Each point is reached from the start by the listed moves, each made once or not at all, plus a little noise. Say if it took an odd or an even number of moves. Then give how often each move was made.

Moves:
(1): [ 49  -4 -32]
(2): [17 -6 10]
Start: [-8 -2  4]
Points:
[ 42  -7 -27] -> odd (1, 0)
[ 60 -11 -18] -> even (1, 1)

Moves:
(1): [ 8  8 -3 -8 19 -5  2 29]
(2): [ -7  14  -3  10  -3  -2   7 -19]
(3): [ 26 -32  14  10  -9   9  19 -22]
(4): [  2 -16 -15  17  -6  -5   8 -19]
(5): [-5  6  4 15  3 -6 -9  2]
(6): [  3   9 -11   3 -17  13  -8   0]
(7): [ -7 -10   7   1   9  -1  15  20]
(8): [ -2  19   3 -12 -20 -17   4   9]
Start: [ 15  -7   0  -8  21 -10   2   1]
Points:
[ 37 -17   4  10  20   4  37  10] -> odd (1, 1, 1, 0, 0, 1, 1, 0)
[ 13  11   7 -26  29 -33  23  60] -> odd (1, 0, 0, 0, 0, 0, 1, 1)
[ 19  36  -8 -10   6 -26  -8  41] -> even (1, 0, 0, 0, 1, 1, 0, 1)
[ 12  12   4 -19   0 -26   6  10] -> odd (0, 0, 0, 0, 0, 0, 0, 1)

Moves:
(1): [18 -5 -8  2 -3  4 -3 -3  6  3 -2 11  2  2  0]
(2): [ -3  27   4   6  10  16   6   4   6 -34  -2   2 -17   3  -5]
(3): [ 2 -1 14  0 -7 -7 19 -5 -4  4 -4  0  0 -3 12]
(4): [ -8  25 -21  -2   3  -9   2   1  -1   2  14 -10  -7   3   5]
(5): [  0  -6   8  19   4   3  -7  -4   4   5 -16  -3 -12  17 -10]
(6): [ -2   8   2   6 -16  19   2  -7 -19  13  14   6  -4 -10 -12]
(7): [  5   2  -2 -24  10  17   0 -10  -1   5 -18   1  29   3  -6]
(8): [ -7 -13   9   9   9   5  13  19  -8   7  11  17   5   3   1]
(9): [  1   2   3  -8   3 -10  -2 -15  12   1   2   8 -13   5   0]
(10): [ -9  -5   1   6   3  -1  -3  10  -1  15 -20  -4  -4 -17 -10]
(11): [  7   1   4  -6   6 -16  -5   0 -16   4  10  12  -4   9 -10]
(12): [-16   9  13   6 -15  -8   8  -5  -5  -7 -10  14   3   0  -4]
(13): [ 12   8   2  -5 -12   1  -2   1  18  11  10  -7   1  -4  -2]
(14): [ -9  -6  -8 -21 -14  -1  -3   4  -4   4 -11  -8 -18  10   5]
Start: [  6 -17  -2  17   4   7  -1  14  -5   0  -1  17   4  14   1]
Points:
[ -4  21 -20   9  -3  32  15  17 -13  -3  26  45 -48  31  -6] -> odd (1, 1, 0, 1, 0, 1, 0, 1, 1, 0, 0, 0, 0, 1)
[ 17  -1  -4  45  -2  13  -4  31 -24  60  19  41 -18  18 -38] -> even (1, 0, 0, 1, 1, 1, 0, 1, 0, 1, 1, 0, 1, 0)
[-18  50  10   7 -38   0  23  18 -32  13   1  23 -46   7 -21] -> odd (0, 1, 1, 1, 0, 1, 0, 0, 0, 1, 1, 1, 1, 1)
[ 36  20  -5 -33 -11  38  -8 -14  -4   7   2  44 -19  35 -29] -> even (1, 1, 0, 0, 0, 1, 1, 0, 1, 0, 1, 0, 1, 1)
[-14  26 -11 -25  13  14  18   3   2  -3 -39   7 -24  19   1] -> odd (0, 1, 1, 1, 0, 0, 1, 0, 1, 1, 0, 0, 0, 1)

Moves:
(1): [ 14   5  -1  -6   0  10   0  -9   6   6  -8  -1  -1  -6   1   9  -1  -1
   8   1  -9 -12  -2   5  15]
(2): [  6   4   0  13  14  14  -6 -10   9  -5  -9   1  -2  -8  -5  -5  -2  -9
   5  -6   9  -1   0   5  -1]
(3): [ 3 -3  7 -4 -2  3 -5  2 -1  3 -5 -9  4  1 -5 -2 12  2 -8  5 11  5 -4  4
  1]
(4): [ -3  -4 -11  13 -12  -2  -7  -3   6   5   9  18   0  -6  10  -8  12  -9
  -3  -2  -5 -18   2   0   5]
(5): [ -4  -4   5  11   4 -16   1  -4   0  -6 -17  -3   4 -13  -9   9  -7 -12
   3 -11  -2 -12   8   9  -4]
(6): [  1   2  -2  -3  -2  -1  -2  -6   6  -2  -6  11 -11  -2   1   8  -8  -5
   3  -1  -5  -9   9   8  -9]
(7): [  3   2   0   7  -3   0  -3  -7  -7  -8   2   2  -2   3   8  -9  13  -3
  -2 -12   2  -5   4  -6  -6]
(8): [  0  -1  11 -19  -1  -5   1  13   0  -2   5   0  11  -3  -3  -4  19  14
   6   9  14   2   3 -15 -19]
(9): [ -2 -13  13  -9   9  -8  -1  -3   5   4   6 -11   5   1 -10 -15 -10  -1
  -7  -3  -7  12 -17   1   5]
(10): [ -2   2  -5  11 -22  -7  -5   8 -12  -9   7  20 -11 -19  12  20   4   5
  12  -2  15 -11  10  -9 -11]
(11): [ 19  13   0   1   6 -12  -6  -4   1  -5  -9   6   4 -13 -25  18 -10 -12
   0  -5   7  -6  -3   7  10]
(12): [  7  -4   1  -5  10  10  -6   7  -2   1  -5  -3   7   5   3  -4   1   8
 -14   7   2   7  -2   6   3]
(13): [ -1  -3  -6  -6  -2   2   4   5   1   8  -2   3   4  -3  18   4 -10  -8
  -5  10  -8   3  -7  -3   8]
(14): [  0  -2   1   4   6  -9   4  -2  -2  -3  -6   4  -9  -5  -6   7   6   6
   6  -9  10   5   3  -2 -15]
(15): [  2  -5  -1  -3   2  -5 -13  -3   1  -8  -6   9   3  -1  -5 -10   6  -6
  16   1  -3  -1   1  11  -5]
(16): [ -1   4   5 -11   2  -3   4   7  -2   9  16   8  -3  -9   9  -8   3  -5
   2  -9 -11   6   9   7 -10]
(17): [  3  -9  -2  -4   1   5  -1  -4   3  -2   3  10  -9   0  11  -4  -3   2
  -5  19 -11   5   4  -3   3]
(18): [ -6   2 -10  -3  -5   5  -7  -6   4   1   6 -16  -4   0   1 -19   6   5
  -6  -7  -2   7  -4  -2   4]
(19): [-12   1   0  -4  11   0  -1  -4  -9  -4  -4  -1   6   5 -16 -11  -3   8
 -15   3   8  -6  -9   1  12]
(20): [ 10   3   3  -6  12   2 -10 -10  -2   5  10 -10   0   7   4  12  -4   3
   0  13  -6   0  -1   0  10]
(21): [-1  2  5  5 -7 -5  2  1 -2  9  1 -2 -2 -3 -9 -1  0  2  5  4 -9 -2 -5 -3
 -7]
(22): [  0   9   4  12  -3  -1 -12  -6   7  10 -16  -1   9  -6   2   1  -6  -5
   2  -2   3  -9   0   2  22]
(23): [  0  -2   0  -1   5   0  11  14   2  -8   3   1 -14   7  -2   1   3  -5
   0  -5 -10   2  -6  -6  -7]
(24): [ -7  11   8   5   4  -9   6  -9  11 -16 -16  -1   8   8   3   8   6   8
  -2  -4   7  -5  -8   6  -1]
Start: [  1  -1  -1   1   0   6   8   0   5 -15   1   4  10   5  11   1  12   7
  -4   7  11  10   5   7   5]
Points:
[ 10  -4   0 -21 -14 -23   3  15  22  -3   5  30  -7 -39   7  -4  30 -23
 -11  15 -21  -8  11  10 -21] -> even (0, 0, 1, 1, 1, 1, 0, 1, 0, 0, 1, 0, 1, 0, 0, 1, 1, 1, 0, 0, 1, 0, 1, 0)
[ -9 -12  17   4  14 -20 -13  -6   6 -14   0  22   8  -5  -4 -55  47 -12
 -12 -24   8   0 -13  19   6] -> even (0, 0, 1, 1, 0, 0, 1, 0, 1, 0, 0, 0, 0, 1, 1, 1, 0, 0, 1, 0, 0, 1, 1, 0)
[ 12   8  10  33   7  -1 -12 -10  15   8  -8  11   7 -25  33  -4  26 -41
  -4  -6 -15 -21   7  15  15] -> odd (0, 1, 1, 1, 1, 0, 1, 0, 0, 0, 0, 0, 1, 0, 0, 1, 0, 0, 0, 1, 1, 1, 1, 0)
[-29  -6  -5  38  -2 -11 -22 -37  30 -29 -33  22  19 -36  30 -19   1  -9
 -24   4  19 -27 -17  14  45] -> odd (0, 1, 0, 1, 1, 0, 0, 0, 1, 1, 0, 0, 1, 0, 0, 0, 1, 1, 1, 0, 0, 1, 0, 1)
[ -3  -8  35  -7  60 -20 -12 -34  34 -30 -49  14   3 -13   4  -5  -5 -21
  -8  11  -5   1 -13  46  12] -> odd (0, 1, 1, 0, 1, 1, 0, 0, 1, 0, 0, 0, 1, 1, 1, 1, 1, 0, 1, 1, 0, 1, 1, 1)
